Rows are points. Two turns around zero, p and q, are shown by what they do to some points. Where does a point land after both, in the order given? Backwards means that the second turn is done in reverse. Each puzzle has new turns, and all numbers are rounded.

Turn p:
144, 177, 214 => 220, 121, 187
216, 64, 19 => 226, -4, -14
-242, -78, -228 => -285, 3, -189
-211, -264, -118 => -295, -186, -80
93, 101, 112 => 134, 66, 95
Turn q:
-249, -167, -83 => -300, 65, -51
260, -104, -8 => 100, -262, -4
8, 189, 108 => 156, 129, 82
231, 81, 192 => 239, -103, 171
-250, 2, -209 => -193, 172, -198
Where do these land?
q, then p: -16, -38, 273 => 36, -1, 274
p, then q backwards: 81, 146, -178 => -16, 174, -170
p, then q backwards: -109, 146, -272 => -188, 83, -255
q, then p: 44, -254, 177 => -153, -148, 229

Turn p:
-118, 114, -593, -7 => -265, 355, -406, -132
-168, 108, -9, 23 => -90, 152, 93, 22
47, -129, 64, 19 => 8, -144, -4, 50
-128, -62, 111, -94 => -102, -74, 155, -38
413, 84, 143, 62 => 433, -100, -68, 16
114, -23, 162, -100 => 130, -137, 94, -73
-160, -92, 122, 97 => -113, -53, 136, 156
Turn q:
232, -152, 54, -480 => 226, -306, 100, -394
8, 104, 85, 202 => -5, 143, 84, 178
-167, 217, -90, 188 => -82, 280, -132, 125
-168, -29, 54, 93 => -187, 56, 20, 48
95, -140, -103, -3 => 47, -173, -72, 44
Where do these land?
p, then q: 163, -279, 3, -66 => -88, -299, -108, 17
p, then q backwards: -85, -143, 37, -177 => -88, -178, 85, -118
q, then p: 134, -147, 193, 360 => 65, -68, 120, 428
p, then q backwards: -149, 382, -17, -69 => -91, 346, 207, -48
p, then q backwards: 144, 18, -84, -106 => 20, 35, -114, -157
p, then q: -208, 170, -131, 58 => -21, 300, -26, -41

Turn p:
-40, 199, 325, -308, 70, 11 => 91, 156, 314, -265, -213, -15
50, -31, 2, -73, -208, 405 => 19, -247, 133, 101, -147, 324
-176, -113, 129, 154, 90, -210 => -59, 39, 4, 76, 18, -354
-123, -62, -207, 11, 17, 22 => -203, -69, -122, 3, 38, 26
126, -293, -243, 141, 77, -83 => -34, -172, -193, 71, 343, -55
-56, -150, -230, 216, 90, -167 => -144, -15, -239, 114, 216, -152
226, 225, 22, -166, -305, 44 => 294, 23, -85, -105, -214, 271
-6, 225, 200, 26, 169, -21 => 35, 284, 186, 5, -40, -44
Turn q:
172, 206, -156, 103, -25, 2 => 71, 59, -240, 53, -170, -100
-4, -35, -43, -67, -194, -360 => -16, -284, -13, -148, 45, -264
133, -61, 217, 493, 12, 302 => 119, 209, 267, 419, -311, 43
-129, 86, 19, 16, 54, 31 => -107, 68, -28, 72, 80, 6
-20, -296, -196, -277, 3, 153 => 76, -185, -14, -188, 70, 382
-88, 258, -104, 54, 355, -102 => 46, 227, -258, 132, 272, -112
-181, -47, 132, -105, -328, -163 => -277, -246, 160, -128, -11, -133
185, -79, 108, -38, 12, 234 => 92, 145, 120, -71, -174, 171
-69, -32, 23, -180, 111, -96 => -5, 8, 5, -141, 200, 8
Where do these land?
q, then p: 120, -198, 89, -65, 49, 2 => 175, -26, 169, -69, 12, 56
q, then p: -286, -202, 2, 200, 50, 119 => -66, -11, 207, 341, 77, -97
q, then p: 627, 309, -87, -112, -108, 81 => 255, -47, -440, -293, -243, 348
q, then p: -277, -125, -134, 31, -115, -139 => -166, -174, 67, 80, 178, -207
q, then p: 176, -133, 191, 143, 3, 44 => 293, 42, 71, 64, -102, -22
p, then q: -175, 291, -115, 30, 92, -240 => -252, -17, -336, -14, 43, -128
p, then q backwards: 3, -72, -95, -95, 104, 67 => -127, -53, 16, -138, -20, -11
q, then p: -190, 130, 148, -132, -75, 68 => -219, 63, 78, -52, -185, -87

Turn p:
66, 84, 136, -116, 132, 140, -281, 137 => -89, 87, 290, 42, 65, 38, -251, 88
119, -150, 167, 150, 236, 85, -8, 85 => 236, -136, 239, 138, 13, -51, -61, 9
83, -106, -160, -17, 15, -497, 65, -68 => 213, 56, -390, -127, -23, -257, -120, -53
34, 364, 111, -90, -184, 30, 97, 102 => -81, 370, 12, 36, -90, 189, 112, 84
-104, -48, 183, 258, 39, -64, -109, -76 => -2, -76, 60, 234, -135, -130, -40, -188
-242, 352, 156, -109, -109, -46, 131, 134 => -201, 380, 7, 126, -47, -46, 221, 118
32, -225, 0, -108, -118, 44, 40, 69 => 10, -144, 23, -171, -119, -13, 24, 141
4, -175, -322, 72, 180, 65, 14, 196 => 90, -275, -115, 63, 245, 15, -63, 223
3, 66, -153, 92, -89, 112, -20, 161 => -63, -52, -83, 114, 22, 185, -10, 147
6, -161, -119, -131, -102, 131, 71, -740 => -113, -210, -45, -455, 71, 72, 188, -571
Turn q:
48, 192, -96, -188, -241, 173, -201, 30 => 285, 108, -76, 95, -308, 38, -78, 57
348, -115, 97, -86, 218, -21, -103, 134 => 215, -62, 130, -27, 312, 172, -159, 86
187, -149, 250, 43, -17, -150, -63, -184 => 49, -102, 237, 55, 152, 28, -67, -287
-219, -69, -94, -118, -110, -89, 237, -86 => -137, -147, -177, -187, -144, -116, 79, -109
319, 134, 183, 131, 113, 81, -168, 117 => 206, 138, 291, 144, 176, 134, 4, 128
-195, 147, -185, -61, -273, -47, -284, 195 => 78, -6, -114, 219, -330, -221, -165, 202
-273, 203, -201, -3, 81, -149, 247, -115 => -158, 114, -204, -213, -37, -312, 189, -4
-90, -119, -147, 73, -185, 94, 152, -89 => -110, -107, -195, 63, -127, 63, 166, -101
-150, -48, -216, 94, 100, -38, 24, -115 => -167, 72, -229, 33, 81, -99, 26, -45
-191, -96, 14, 144, -30, 10, 440, 121 => -310, -207, -29, -166, -35, 21, 313, 94
215, -81, 395, -29, 346, 137, -280, -5 => 47, 199, 367, -18, 262, 293, -308, -20
Where do these land?
p, then q: -180, 18, -216, 114, 86, 209, 100, -125 => -276, 22, -138, -128, 179, 130, 76, -45
p, then q backwards: -66, 57, -46, -145, 58, 82, -280, 189 => -152, -95, 107, 63, 214, -30, -164, 184
p, then q: -49, 133, -339, -26, 154, 41, -119, 111 => -153, 194, -123, 27, 193, 29, -144, 228
q, then p: -5, 29, 110, 281, 1, -97, -145, 56 => 68, 29, 51, 283, -103, -141, 35, -74
p, then q: 406, -32, 262, -164, -11, -43, 118, -140 => 439, 37, 179, -125, -123, 115, -7, -162
p, then q: 226, 282, 289, -409, -193, -51, 267, -10 => 390, 159, 164, -338, -344, -60, 193, 123
q, then p backwards: 209, -387, 181, 242, -36, 215, -11, 243 => 35, 50, -159, 234, 9, 526, -93, 151
q, then p: -111, 75, -53, -104, 222, -212, 127, -21 => -23, 162, -75, -138, 155, -234, -82, 76
q, then p: -313, -56, -77, 85, -62, 0, -123, -160 => -253, -13, -239, 114, -31, -49, 25, -144
p, then q: -117, -119, -112, 126, -219, -144, 66, -143 => -24, -146, -310, 43, -59, -66, 75, -129

Turn p:
-105, 114, -190, 229, -135, 135, 36, 197, -13 => 15, 77, -183, 213, -166, -9, 20, 272, -48
-120, 25, 114, 51, 236, 37, -288, 152, 60 => -139, -27, 16, 109, 223, 221, -229, 75, -93
389, 202, 44, 1, 218, -20, 178, 55, 248 => 226, 156, 224, 66, 365, -110, 184, 108, 131
-138, -75, 173, -158, 8, 128, 440, -167, -103 => -210, -62, -60, -210, -26, -58, 460, -131, -12
164, 123, 384, -234, -84, -226, -25, 49, 85 => -80, 129, 264, -383, 164, -58, -106, 61, 169
-8, -202, 131, 190, 42, -201, -284, -33, -211 => 24, -279, 135, -88, -60, 54, -302, -3, -246
91, -174, -7, 3, -314, 115, -98, -140, 70 => 52, -34, 151, 15, -334, 96, -12, -76, 177
159, -3, -110, -78, -177, -4, -122, -74, -265 => 208, 120, 8, -132, -232, 24, -91, -115, -120
-162, -152, -280, 73, 122, -7, -17, 152, 73 => 62, -172, -297, 210, 52, 42, -67, 22, 40
-137, 424, -367, 109, 62, -64, -38, -1, 197 => -27, 290, -188, 398, 96, -293, -135, 45, 17
-131, -283, 107, -188, 23, 107, 217, -190, -141 => -128, -197, -70, -198, -82, 92, 277, -261, -14
Turn q:
-233, -101, -30, 228, -7, -75, -262, 128, -24 => -117, -274, 116, 156, -121, 41, -172, 122, 147
134, 27, -62, -30, 355, -94, 221, -29, 206 => 16, 52, -97, -31, 248, -407, 33, -84, -44
161, 49, 74, -200, 202, 235, 63, 234, -172 => 41, 92, 12, -296, 167, 13, -173, 129, -292
184, 226, -33, 219, -133, -65, 168, 14, 25 => 184, 241, 95, 270, 41, -47, 64, 46, -34
188, -208, -126, -319, -170, -57, -123, -85, 233 => 200, -101, -328, -202, -222, -48, 225, -5, 62
-190, -316, 96, 241, -216, -125, -161, -126, -46 => -8, -344, 191, 150, -187, 179, 84, -147, 191
-182, 156, 97, -59, -222, 173, 212, 233, -252 => -150, 141, 119, 33, 138, 372, 71, 216, -213
-15, 90, -16, -238, 33, -148, 128, -207, -231 => -211, 181, -36, -67, -119, -19, 119, -214, -207
-197, -11, 264, 33, 325, -59, -208, -11, 51 => -239, -110, 214, -198, 35, -174, -174, -20, 221
150, 88, -264, 126, -167, 216, -38, -151, 210 => 285, 123, -287, 187, 20, 90, -78, -43, 171
Where do these land?
q, then p: 71, 493, 69, 241, -250, 54, 96, -60, 75 => -79, 314, 230, 239, 148, -117, 51, 369, -75
q, then p backwards: 141, 36, 75, 155, -291, 147, 263, -46, -32 => 299, 32, -82, -30, 201, 299, -31, 19, 10
p, then q: 59, 174, 79, -283, 8, -46, 149, 157, -49 => -152, 217, -199, -111, 59, -170, 12, 99, -85
p, then q: -171, -261, 168, -126, 101, -65, -256, -53, 38 => -82, -214, -115, -213, -14, 157, -129, -172, 208
p, then q: 11, 123, -123, -200, -36, 231, -15, 73, -125 => 20, 293, -164, 101, 56, 95, -92, 12, -48
q, then p: -50, -336, -146, 111, 57, -210, -255, 156, 8 => 118, -392, -8, -115, -229, 91, -143, 36, 147
p, then q: -309, -239, -139, 300, 89, -197, -22, -39, -111 => 8, -456, 2, 167, -216, 88, -38, -128, -121
q, then p backwards: 222, 210, -28, 76, -119, -26, 108, -226, -118 => 154, 209, -199, -88, -20, 185, -95, -170, -67
p, then q: 209, 111, 174, -227, 278, 247, 48, 118, 34 => -60, 260, -14, -186, 379, -82, -170, -53, -76
q, then p: -182, -311, -128, -47, 162, -135, -117, -79, 280 => 59, -370, -149, 70, -25, -105, -61, -179, 277
